Each row is a point. Each table stands for the endless flat space through its points: a line for two points, a plane for three, and so on. Write the one point that lies in both, or say that there is none.
In the rows, 128 means zero.

First (3 x 4):
[[160  77 126 122]
 [148  94 127 117]
 [160 105 146  94]]
Second (2 x 4):
[[163  95 162  98]
 [158 100 127 103]]
They share: [160  98 141 101]

First (6 x 9):
[[140 115 134  99 103 161 100 117 160]
 [131 121 131 107  95 150 105 109 160]
 [132 152 151 129 100 144 162  81 128]
 [110 106 130 109  98 129  70 117 174]
 [152 159 118  89  60 175 127 106 171]
 [137 130  92 104  50 165 138  85 169]]
Second (4 x 9):
[[133 104 105 103  79 120  86  68 161]
 [139  90 118 107  70 107  98 103 147]
 [114 130 153 127 105 162 128 108 157]
 [133 104 103 103  77 130  82  54 169]]
They share: [121 121 134 117  97 139 113  99 154]

First (3 x 12):
[[165 110 138 132 145 139 109 137 176 169 102 134]
 [133 130 142 144 129 167 133 105 148 169 122 146]
 [181  90 110 112 121 135 125 121 144 141  78 150]]
Second (5 x 12):
[[139 120 109 129 103 140 100 106 142 151 117 148]
 [141 127 115 125 108 143 101 113 146 152 112 153]
 [145  78 113 111 142 119 125  93 134 136  72 147]
 [149 173 121 130 131 203 120 156 156 165 116 149]
 [129  92  81 133 126 151 121  99 120 140 110 117]]
They share: no point

First (4 x 20):
[[187  74 150  70 131 113 171 151 126  96 104 118 142 115 103 151 115 116
  121 176]
 [148 109 137 106 145 156 142 129 145 109 119 150 150 138  79 186  84 142
  152 137]
 [150 117 180  88  82 141 141 189 100 109 124 111 168 144 116 106 154  92
  135 154]
 [130 129 133  86 117 168 132 163 147 105 111 156 164 154  93 154 114 100
  160 139]]
Second (6 x 20):
[[176  86 116 111 100  98 115 107 137 132 102 118 128  99 117 156  82 144
  113 112]
 [150 114 158 105 124 148 143 167 139 118 138 130 160 131  89 156 126 122
  151 152]
 [135 105 144 100 136 148 148 174 124 134 146 112 145 152 109 154 143 161
  126 171]
 [147  93 127 103 124 132 133 154 133 139 135 109 135 129 107 155 123 159
  121 150]
 [142  72 157  66  94 160 146 151  56  87  79  99 136 166  95  99 106 130
  106 147]
 [156 121 173 123 122 139 146 160 133 107 118 140 163 132  87 134 125 118
  149 157]]
They share: [153 109 160  98 116 145 144 156 121 109 122 128 157 138  97 148 117 121
 141 147]

First (2 x 24):
[[104  97 102  99 115 115 128 112 148 117 128 154 118 103 104 121 143 162
  146 167 152 140 130 114]
 [109  91  99  92 110 121 135 109 146 115 134 158 126  97 109 118 148 170
  153 174 147 136 136 117]]
Second (7 x 24):
[[ 83 105 123  90  99 100  88 113 166 104 139 180 115 109 107 137 135 148
   88 143 141 174  94  88]
 [109  64  99 128 154 102 145 102 113 101  84 145  82  95 126 134 144 155
  165 164 154 139 129 110]
 [ 70 133 128  98 104  80  99 109 168 124 133 161 118 121  81 114 125 140
   98 152 151 165 107  97]
 [ 84 101  78  88 121 137 116 113 146 117 126 153 111  87 119 111 104 156
  163 159 139 163 125  94]
 [116  83  79  63  90 166  95 133 174 105 153 174 122  96 118 150 133 176
  127 142 146 158 103  98]
 [ 84 117  91 147 164 110 157  99 106 138 101 128 105  86 125  83 116 140
  220 199 144 137 167 125]
 [103 101 150 138 157  91 134  81 114 115  88 205  82 114 149 167 140 158
  136 188 124 169  81 126]]
They share: [ 99 103 105 106 120 109 121 115 150 119 122 150 110 109  99 124 138 154
 139 160 157 144 124 111]

First (4 x 24):
[[167 119 135  95 126 133 110  93 120 116 112 105 126 127  90 114 159 151
   79 110  92 142 125 175]
 [143 137 141 104 123 132 100 103 132 116 127 107 152 141  86 129 140 159
   97 120  90 133 127 172]
 [118 118 170 118  86 117 138 139 168 148 135 118 152 127 141 147 116 106
  131 148 119 101 164 144]
 [116 136 144 106 104 139 110 123 168 116 147 128 160 143 119 139 128 128
  131 140  89 121 158 148]]
Second (3 x 24):
[[144 110 145 116 129 132 122  94 123 135 118 110 138 102 108 151 127 105
  100 119 106 147 162 176]
 [146 112 149 108 113 128 126 108 137 133 120 112 134 116 116 135 137 117
  102 125 106 131 152 164]
 [162 130 141  98  91 136 138 114 135 147 120 116 126 132 108 113 151 135
   90 127 116 107 152 160]]
They share: [147 113 151 104 105 126 128 115 144 132 121 113 132 123 120 127 142 123
 103 128 106 123 147 158]
